Each row is a point. To make a cloud, some directions were put in groups of two or more. Within a group, all points are equally far from the middle, so they leave a hole (a ring in 2 directions, a hollow ball in 3). The other directions are filled evenly. Then the cloud was stretched, turned, moved and blurred a little. Count the holes, and give their numbers of directions, smallest first.
In the rows, 128 means zero.

Cloud (22 x 3):
[[162 110 165]
 [139 175  97]
 [106 109 158]
 [140 152  94]
 [164 123  88]
 [107  94 131]
 [118 157 181]
 [172 168 103]
 [120 131 104]
 [131 140 165]
 [149 122 120]
 [174 143 116]
 [146  80 124]
 [126  97  94]
 [135 140 169]
 [110 115 135]
 [155 158 161]
 [ 97  99 147]
 [166  92 106]
 [132 153 168]
 [139 113  88]
 [137 122 176]]
Holes: 0

Cloud (30 x 4):
[[128  84 113 112]
 [153 120 153 155]
 [105 143  73 121]
 [169 134 129 154]
 [ 91 104 116  96]
 [154 130  77  83]
 [146  88 123 105]
 [105 149  76 117]
 [162 112 122  89]
 [ 96 108 132 132]
 [108 123 130 149]
 [108 106  93 132]
 [167 136  87  91]
 [171 135  83 121]
 [145 152 120 148]
 [150 133  68  87]
 [138 148 130  99]
 [ 98 122  87  75]
 [171 123 131 153]
 [150  88 127 114]
 [106 136  74 124]
 [165 147 118  99]
 [149 115 161 121]
 [110 114 154 127]
 [124  97  96 130]
 [105 145  64  98]
 [102 127  98 140]
 [174 148  99 107]
 [133 136 143 101]
 [101 132  77  76]]
Holes: 2 (2, 2)

Cloud (54 x 6):
[[ 94 140 150 117 102  97]
 [125 137  84 117 130  90]
 [115 131 101 146 104 109]
 [ 88 126 111 114  96 119]
 [117  97 140 136 100 165]
 [170 121 103 134 126 112]
 [ 62 140 115  91 117 131]
 [112 113 148  99  88 188]
 [ 91 104 152  91 110 151]
 [ 39 131 144 130 129 130]
 [109 153 107 162 130 135]
 [167  95 108 131 106 115]
 [109 145  76 146 158 133]
 [109 150 117 130  91 117]
 [142  70 102  88  90 137]
 [ 85 166 130 119 121 161]
 [145 111 130 116  72 129]
 [121  78 169  99  78 119]
 [ 95  82 156  87  75 156]
 [ 85 155 106 121 147 138]
 [141  98  73 146 154  85]
 [112 102 140 125 126 129]
 [ 75 138 146 121 149 132]
 [137 142  96 146 100  94]
 [ 88  84 153  99 102 135]
 [ 69 140 113 141 107 134]
 [ 91 102 170 126  94 161]
 [ 89 126 124 138 156  96]
 [ 80 121 125 150 118 137]
 [117 146 130 126 114 126]
 [112 125 135 161  99 140]
 [115 130  74 145 165 103]
 [113 157 119 132 145 130]
 [ 96  74 140 116  94 174]
 [ 72  94 181  87 116 190]
 [143 116  99 155 124  96]
 [119 101 156 105 116 140]
 [122  96 164 125  55 150]
 [133 103  98 135 112 138]
 [126  58 123 115 144 130]
 [ 76  93 140 141 109 135]
 [ 89 146 114 135  83 142]
 [ 87 135 178 125 128 134]
 [ 96  71 159 123  97 163]
 [ 60 136 153 116 152 138]
 [178 114 100 107 112 124]
 [129 110 123 106 104 142]
 [119 117 117 115  66 152]
 [128 105 153 140 119 131]
 [132 155 117 105 122 129]
 [148 110  93  96 131  90]
 [122 116  75 126  98 123]
 [114 140 176 107  79 137]
 [116  78 126 111 114 155]]
Holes: 0

Cloud (93 x 9):
[[ 99 154  88  93  91 113 178 145 137]
 [ 60 160 126 139 133 106 100 115 144]
 [120 123 167 141 160 129 154 140 162]
 [111  70 104 112 105 139 124 136  91]
 [120 177 118 111 135 141 158 149 140]
 [126  83 132 110 140 169  82 109 144]
 [106 123 141 107 107 137 186 156 114]
 [178 121 114 152 112 120 118 125 132]
 [139 119 125 137  73 156 152 148 139]
 [ 74 115 149 107 139  84 146 154 117]
 [ 71 126  79 129 124  92 157 145 103]
 [156  95 123  97 160 162 115 147 159]
 [ 83 132  82 128 127 172 151 136 135]
 [156 124  81 109  83 108 137 106 127]
 [114  70 133 103 171 131 108 129 108]
 [163 118 102  80 129 210  96 125 122]
 [102 153 127  85 129 128 137 134 132]
 [178 160  84 109 114 167 108 135 150]
 [208 130 103 119 119 158 109 122 148]
 [128  68 142 114 165 183  87 127 108]
 [ 97 145 116 158  85  89 152  92 156]
 [ 92 156 132 131 154 118 165 144 143]
 [120 165 154 150  95 111 126 103 105]
 [ 92 104 106 158 135 129 140 130 169]
 [160 176 137 138  93 123 152 121  99]
 [ 97 157 147 101 160 180 125 131 104]
 [102  70 126  88 123 169  98 165 114]
 [104 151 136 130  94 142 129  92  97]
 [ 61 129 110 115 107 149 143 182 113]
 [157 143  84 166  87 141 110 111 149]
 [ 83  94  92 127 150 144  86 118 145]
 [107  84  81 125 117 141  96 114 126]
 [144  60 121 123 108 133 108 117 124]
 [115 132 109 101 116 126 167 109 156]
 [ 86 183 124 143 110  97 143 137 111]
 [164 103 107  95 129 124  84 122 140]
 [121 157  90  98 119 147 178 133 155]
 [109 149 147 122 129  89 106  83 150]
 [136  80 125  98 140 132  60 107 128]
 [130 122 142 116  94  97 180 141 138]
 [100 111  84  96 108 110 155 146 103]
 [153 146 133  88 109 139 139  95 130]
 [113 103 118 127 129 117  51 106 113]
 [ 97 131 177 160 111  92 142 125 124]
 [108 108 120 159 158 135  70 111 114]
 [141 155 136 139 107 106 134 133 176]
 [114  97 165 143 115  88 155 137 111]
 [125  85 137  95 161 150 118 148 168]
 [109 172 101 114 103  99 173 147 145]
 [ 68 101 156 133 158 136 111 157 136]
 [144 160 111 118  93 130 187 131 150]
 [150 138 118 138  81  96  94 135 102]
 [ 93  87  91 119 141  91 103 164 157]
 [165 179 114 148 132  89 129  82 145]
 [129 105  95 152  78 139  89 111 109]
 [151 144  63 122  93 109 115 146 132]
 [116 106  99 158 109 111 122 155 115]
 [126  93 120 154 125  98 109  80 129]
 [ 94 103 193  93 161 150 122 163 121]
 [174 128 117 114 109 117 151  88 137]
 [109  94 174  90 103  99 160 168 143]
 [111 134 192 118 127 144  93 105 111]
 [ 87 152 105 128 109 101 105  92 100]
 [126 113  93 124 112 137 157 101 103]
 [107  99 133 146 154 108  66  88 112]
 [126 143 107 118  86 163 160 107 137]
 [110 143  94 111 166 159 138  90  94]
 [126 121  81 148 109 105 137 153 179]
 [134 175 124 146 138 102 172 119 143]
 [156 156 103 135 150 125  79 115 120]
 [ 95  88 167 141 111  87 109  93 110]
 [142 124 145 137 106 186 143 119 128]
 [138 138  86 120 112 106  74 107 125]
 [ 89 179 124 150 135 128 101 112 141]
 [145 139 145  75 119 134 154 138 118]
 [ 81 142 124 112 141  78 156 144 143]
 [121 123  86 135 145 105 107 154 144]
 [156 128  74 100 130 189 121 115 151]
 [ 84 111 117 136 185 144  94 138 146]
 [121 105  71 159 113 108 124  91 135]
 [106 135 114 159  83 167 126 155 104]
 [150 156  64 157  86 125 137 130 175]
 [ 86 119 177  93 149 119 110 154 136]
 [ 87 165 127 132 115  98 102 136 155]
 [112 155 102 158  87 117 150  96 167]
 [ 87 166 102 152 121 157 118  95 133]
 [ 76 142 102 122  92 111 124 104 153]
 [ 85 127  80 160 125 110 102 155 114]
 [ 93 118 170 114 188 127 116 106 105]
 [142  92 131  87 113 144  81 148 147]
 [145 108 107 154 120  77 113 140 157]
 [135 156  53 155 100 101 148 141 123]
 [154  70 126 119 158 172 111 116 121]]
Holes: 2 (2, 4)

Cloud (103 x 9):
[[126 115 105 102  77  94 100  98  96]
 [123 110 109  78 155  84 141 108 119]
 [120 143 167 133 129 145 106  96  90]
 [122 172  98 138 152 136 106 151 164]
 [131 117 138 142 207 115 139 148 136]
 [132 122  83  94 122  97  71  89  99]
 [158 100 130 152 109 127 133 139 152]
 [122 120 104 169 124 113 155 141 134]
 [109 140 102 152 119 115 147 108 111]
 [116 166 125 131 180 124 131 155 163]
 [114 170 108 167 117 143 140 142 144]
 [115 218 120 120 152 127 119 105 154]
 [121 146 162 133  78 155  88 124 121]
 [ 85  91 126 149 203 133 115 133 139]
 [109 102 133 139 131 126 143  65 116]
 [143 128  95 114 109  56 148 101  92]
 [129  96 133 136 127  90 136 124 106]
 [128 160  96 142 110 101 142 110  94]
 [135 131 101 146 120 145 109  92  84]
 [ 63 155 169 145 165 129 134 144 158]
 [134 141 149  68 129 151 129 154  97]
 [111 116  99 138 177 128 138 146 167]
 [122 112 184  80 102 100 155 102 106]
 [124 134 122 175 167 121 133 157 163]
 [135 130 124 175 134 115 147  81 114]
 [ 98 156  94 162 142 115  81 142  94]
 [160 125 105 121  79 124 148 135 119]
 [117 147 120  71 127 127  76 112 134]
 [118  88 126 161 106 133  91 103 110]
 [122 133  88 151 106 140 119  88  95]
 [111 141 154 163 132 165 186 115 174]
 [ 89 115 130  98 147 113 110  98  97]
 [150 106 158  79 161 125  92 138  77]
 [ 91 101  91 124 171 151  62 144 130]
 [125 127 126  91 148  81 141 105  91]
 [152 163 163 133  74 132 131 130  94]
 [190 143 167  91 119  94 142 117 122]
 [148 201 124 124 117 131 101 178 115]
 [133 149  80 147 152 122  97 143 106]
 [144 128  96 172 134 113 119 114 146]
 [145 166 105 143 148 134 123  85  73]
 [134 133  61 126 153 156  93 126 130]
 [189 149 124  80 128 110 129 107 102]
 [118 137 141 147 117 101 169 138 104]
 [166 139 127  85 173  84 127 138 118]
 [ 86 150 160 168 105 151 118 160 126]
 [103 142  78 148 141 151  94 152 114]
 [143 166 101 116 139  78 114 129  87]
 [133  81 162 102 114 119 138 124 131]
 [155 120 186  95  88 109 135 127 132]
 [120 175  78 141  99 100 102  83 109]
 [150 133  98 103 172 119  82 136 112]
 [154 104 129 154 162 143 117 155 114]
 [159 117 111 152 114 148 121 122 119]
 [134 125 124  98 155 102  89 175 105]
 [ 86 147  80 163 127 122 124 121 117]
 [106 165 114 181  55 101 166 119 145]
 [146 127  75  76 141 102  97 114 105]
 [118 149  98 164  99  99 114 126 133]
 [158 162  99 148 124 159 115 180 125]
 [163 184 130 153 119 168 126 147 131]
 [119 160 134 173 125 160 181 126 130]
 [ 91  78 105  97 167  90 138 105 103]
 [125 137 134  94 130  92 148  78 126]
 [157 129 123 118 117 133 137 136 138]
 [136 106 204  65 141 135 165 124 125]
 [118 138 122 152 165 100 151 129 125]
 [ 86 111 115 172 114 121 143 119 142]
 [133 120 148 154 105  98 136 110 109]
 [131 158  96 110 155 126 108 125 142]
 [ 88 142 109 129 157 101 118  67 120]
 [100 173  54 168 107 144 121 130 110]
 [138 208 107 131 145 146  67 173 130]
 [127 156  91 109 108 145 148 143 145]
 [105 149 182 137 142 180 102 153 136]
 [108 137 140 146 106 142 159 180 135]
 [139 125 110 174  71 123 134 116  85]
 [149 173 109 104  74 122  94 152 100]
 [127 137 149 165 126 152 139 139  94]
 [124 101  98 112 118 136 113 131 149]
 [147 111 103 150  88 158 115 133 134]
 [149 125 137 172  81 176 112 150 143]
 [111  87 114 126 180 145 114 156 155]
 [121 104  92 124 183 153  97 166 123]
 [148 121 147 150 101 162 124 178 145]
 [116 141 157  88  63 118  92  86  88]
 [102  94 145 133  94 121 147 102 119]
 [116 147 126 135 203 160  68 155 134]
 [179 140  89  99 148 129  81 129  95]
 [144  55 109  75 135 152 103 127 110]
 [159 128 100 183 133 163 118 168 135]
 [ 98  97 161 180  99 120 141 122 151]
 [126 199 131 153 153 147 102 164 134]
 [184 157 125 120 142 142  92 162  98]
 [111  93 175 137 107 133 137 132 136]
 [175 155 123 117  86 124 124 152 113]
 [169 104 124 121 103 141 138 161 133]
 [170 136 133 142  65 130 171 140  90]
 [158 136 127 128 154 120 134 134 135]
 [109 143 178 126 179 164 166 129 144]
 [106 116 142 103 130 128 152 158 155]
 [167  87 153 110 135 105 114 141 117]
 [167 119 153 118  94 136 158 135 123]]
Holes: 0

Cloud (103 x 9):
[[121 135 112 192  85  94 168  99 193]
 [114 114 145 166  84 107 154 111 127]
 [136 107 143 122 149 144 130 112  95]
 [110 122 101 118 182 142 142 117 121]
 [135 135 104 145 136 112 116 146 113]
 [126 100 110 212 122 125 130 100 185]
 [128 112 101 101 115 126 106 129 142]
 [103 155 162 125  69  80 139 156 131]
 [118 100 138 118 151 138 128 119  98]
 [ 79 122  93 161  69 119 173  98 171]
 [107 131 109 145 112 107 128  72  96]
 [122 159 129 179 125  99 102 155 151]
 [152 138 144 155 101 101 120 155 154]
 [111 134 103 128 122 145 138  83 104]
 [119 102 128 148 164 146 110 114 119]
 [152 128  92 117 119 139 116 100  90]
 [106 149 132 180  96  75 155 120 205]
 [ 98 123 137 136 106 119  73 112 152]
 [102 166  94 146 116 130 146 105 125]
 [133 154 206 140  87 102 118 122 138]
 [117 131 114 162 119  76 166 138 177]
 [127 151 158 110 104  92 148 140 124]
 [118 124 129 132 159 133  98  97 133]
 [117 163  98 144 108 127 187  57 139]
 [103 166 155 135 134  92 134 137 137]
 [125 121 144 141  93  72 152 138 133]
 [111 167 116 139 149 139 120 116 175]
 [ 93 138 110 120 160 146 151 149 106]
 [162 154 132 118 148 107 161 141 144]
 [ 83 156 160 123 124 138 131 157 103]
 [162 122 112 176 109 103 123  71 165]
 [121  92  98 173 109 154 124  85 171]
 [131 117 174 114 129 125  98 161 107]
 [ 85 143 147 156 116 120 130 113 178]
 [ 59 127  91 145  74 124 155  88 145]
 [ 83 143 148 122 111 130 144 103 116]
 [ 91 149 132 129  84 128 144  90  97]
 [ 75 116 170 124  86 109 119 153 136]
 [ 94 167 128 168 111 107 145 152 127]
 [135 150 183 138 125 111 121 146 136]
 [128 113  89 182  98 128  98  78 171]
 [135 158  97 113 147 163 180 110 129]
 [121  92 142 147 152 132 121  94 106]
 [111 153 124 145 167 130 182 121 154]
 [157 135 105 103 190 152 138 107 121]
 [138 122 145 117 181 127 112 187 110]
 [149 123 126 135 203 144 133 108  99]
 [110 158 167 119 162 132 132 149  73]
 [114 164  87 161 101 108 146 117 180]
 [123 143  79 119 126  99 166 140 140]
 [117 109  93 136 113 154 117  89 120]
 [107  97 130 134 155 104 114 159 139]
 [ 69 138 101 150  73 100 168 138 146]
 [132 113 122 148 158 150  91 111 163]
 [114 150 100 150 100  97 166 123 149]
 [ 97 119 126 158  61  93 153 144 150]
 [157 108  95 142 175 150 156  61 128]
 [134 106 106 130 140 112 109 119 154]
 [109 174 132 115 143 119 150 186 149]
 [117 140  95 100 196 124 173 124 121]
 [108 122 168 164  84  97  95 126 175]
 [118 148 144 163  92 133 145  55 139]
 [ 97 149 125 138 107  91 112 149 103]
 [ 85 140 110 181  80 126 131  80 166]
 [113 109 136 139 122 132 137  75 104]
 [103 150 128 111 156  98 146 116 119]
 [108 119 113 161 108  87 125 144 152]
 [ 90 132 154 174  79 139 111  89 148]
 [ 76 166 145 164 102 130 141 169 129]
 [165 101 133 126 152 125 105 134 140]
 [111 126 134 156 101  99  91 165 121]
 [103 161 137 132  79  96 134 142 163]
 [ 96 122 141 159  62  71 126  94 141]
 [102 140  99 119  83 151 163 125 130]
 [123 172 112 117 120  89 164 139 125]
 [ 91 121 163 164 106 141  94 108 147]
 [154 140 125 134 175 113 134  63 141]
 [122 137  91  90 180 129 116 143 111]
 [102 154 108 108 131 115 137 119 147]
 [ 88 138 151 162  72 140 127  78 154]
 [ 77 157  80 131  99 117 171 100 126]
 [151 134 137 124 130  94 130 159 113]
 [135 133 176 132 145 133  93 141 113]
 [109 156 156 158 122 109 189 101 117]
 [154 166 138 108 172 142 100 107 107]
 [ 98 139 133 119 129  98 162 149 149]
 [124 141 150 136 105 108  99 124 149]
 [ 79 112 105 152  80 128 152 109 147]
 [129 142 113 171 117 132 118  62 132]
 [105 152 147 125 122 102 138 132 143]
 [108 112 128 173  62 105 125 130 159]
 [ 84 119 135 175  54  98 101 101 143]
 [118 111 107 151 149 153 129  98 139]
 [127 139 135 119 109  84 170 104 148]
 [117 159 121 176  81  82 189  92 174]
 [139 120 134 106 175 155 132 163  75]
 [141 107 106 143 135 116  97  77 169]
 [161 125 105 161 130 116 128  66 123]
 [169 136 122 115 155 126 114  97 133]
 [157 138 133 160 127  82 133  73 149]
 [114 167 120 165  85 106 121 140 172]
 [117 145 119 184  63 108 157 100 189]
 [ 89 137 178 129  89 115 133 106 131]]
Holes: 1 (2)

Cloud (107 x 9):
[[150  69 106  78 180 105 125 124 109]
 [143 118 185 130 123  95 107  90 136]
 [165 106 158 140 130 142  91 123 113]
 [173 144 111 146 180 129 112  97  94]
 [112 119 126 135 176 146 153 155  92]
 [150  94 161 152 138 143  77  88 110]
 [127 112 109 122 116 107 180 168 128]
 [131 123 112 101 105  95 163 147 179]
 [166 146 148 144 154 135  99 105 190]
 [146 131 123 100 194 154 139 145 103]
 [114 145 159 137 123 141 133  80 167]
 [149 142 138 130 184 160 149 137  89]
 [129 139 116 126 171 145 133 174 153]
 [145 148 122 151 192 156 123  86 123]
 [161 143 133 140  79 130 124 132 149]
 [108 114 130 106 142 114 126 108 171]
 [163 151 177 134 135 130 144  86 123]
 [188 150 126  96 111 109 129 111 167]
 [104  93 149 149  80 113  86 114 139]
 [126 127 134  79 112 126 176 165 177]
 [133  73 131 128 126 128 114  80 113]
 [159 170 121 146 176 142 103  92 117]
 [147 127 181 155 125 112 125 112 119]
 [146 152 173 136 177 117  93 105 124]
 [145 123 161 107 176 104 106  68 122]
 [157 181 103 106 126 139 157 149 185]
 [148 135 116  70 143 141 117 116 146]
 [114 135 167 118 105 137 124 160 142]
 [153 175 110 148 181 171 156 143 148]
 [195 166 170 112 163 116 136 107 177]
 [156 139 168 112 160 113 144 111 201]
 [154 154 179 118 133 144  83  68 152]
 [128  78 115  81 114 119 144 135  95]
 [113 101 143 135 185 109 104  99 143]
 [186 141 149  95 150 106 125 131 168]
 [154 164 147 132 215 140 144 113 116]
 [159 107 179 134 120 116 125 112 133]
 [150 145 134  78 114 119 151 166 153]
 [151 180 132 114 196 135 164 134 138]
 [126 117 135 185 151 127 122  98 107]
 [ 97 153 136 119 110 151 125 133 154]
 [146 127 157 134  88 117  86  90 165]
 [149  99  78  96 160 129 133 132 133]
 [140 147 164 151 138 104 117  88 179]
 [120 160 117 130 161 146 114 134 145]
 [133 113 142 185 130 123 109  90 111]
 [157  95 119 106 152 134  90 143 108]
 [147 155 146 121 151 104 100  90  88]
 [141 176  98 105 161 151 162 141 171]
 [154 128 149 119 183 107  90  59 101]
 [114 106 131 116 111 105 110  82 155]
 [130 123 114 123 154 134  77 113 121]
 [126 124 114  93 126  93 174 142 152]
 [150 142 129 155  95 107 133 102 140]
 [157 139 125 107 184 156 121 143 103]
 [160 111 138 143 113 148  97 134 128]
 [133 157 110  93 104 151 144 123 135]
 [106  84 147 130 105 111 135 116 159]
 [130 154 176 132 161 128 104 121 156]
 [166 113 155 106 133  86  78 111 136]
 [129 139 148 154 188 170 107  91 148]
 [182 183 180 140 204 141 127  91 147]
 [177 122 143 152 178 116  88  59 132]
 [146  66 122 121 129 126 119  96 131]
 [168 132 181 121 202 138 104  73 145]
 [186 103 143 107 167 131 103 101 159]
 [163 142 149 116 114 127  95 100 189]
 [117 135 119  97 127 111 179 144 139]
 [116  82 155 172 148 116 113 104 128]
 [125 134 156 164  84 115 100 124 150]
 [153 159 147 145 103 123 153 115 188]
 [158 158  93 125 166 142 123 131 124]
 [105  87 117 119 150 118 168 141  98]
 [164  91 126  81 193 127 150 119 143]
 [101 107 110 146 115 123 134 182  98]
 [106 118 125 155 123 150 123 171 118]
 [124  59 117 103 179 108 150 131 106]
 [163 129 163 143  99 110  99 114 101]
 [146 144 163 164 161 140 150 132 110]
 [179 173 142 126 108 133 147  92 166]
 [167 160 132 161 194 145 142  89 160]
 [ 97 115 151 138  93 126  92 107 144]
 [151  79 121 102 169 130 140  99  99]
 [154 122 133 126 207 123 118  91  81]
 [111 122 169 176 132 137 115 133 117]
 [119  70 132  99 173 134 153 139 119]
 [143 106 115  97 194 138 132 123  89]
 [131  90 155 112 191 127 118 123 150]
 [108 118 146 171 140 120 140 109 105]
 [132 112 131  76 155 111 130 149 155]
 [109 109  99  98  78 120 112 136 119]
 [154 112 135 114 166 139  78 123 108]
 [150 136 120 132 177 162 120 108  87]
 [103  86 139 101 129 123 164 135 130]
 [136 129 164 160 135 143 135 163 139]
 [169 119  95  84 114  92 120 119 155]
 [171 124 168 137 146 149 122 143 129]
 [101 103 168 127 146 155 154 121 144]
 [ 94 117  98 112  90 125 144 157 125]
 [134 101 132 127 164 127 109 166  91]
 [107 117 106  94 104 115 154 137 164]
 [107 156 132 115 130 151 186 148 144]
 [128 123 151 163 122 160  87 104 100]
 [151 141 143 129 153 153  88 114 174]
 [126  98 108 110  98 124 153 115 148]
 [118 108 120 128 135 152 169 116 148]
 [150 131 115  98 164 137 151 111 201]]
Holes: 3 (2, 2, 4)
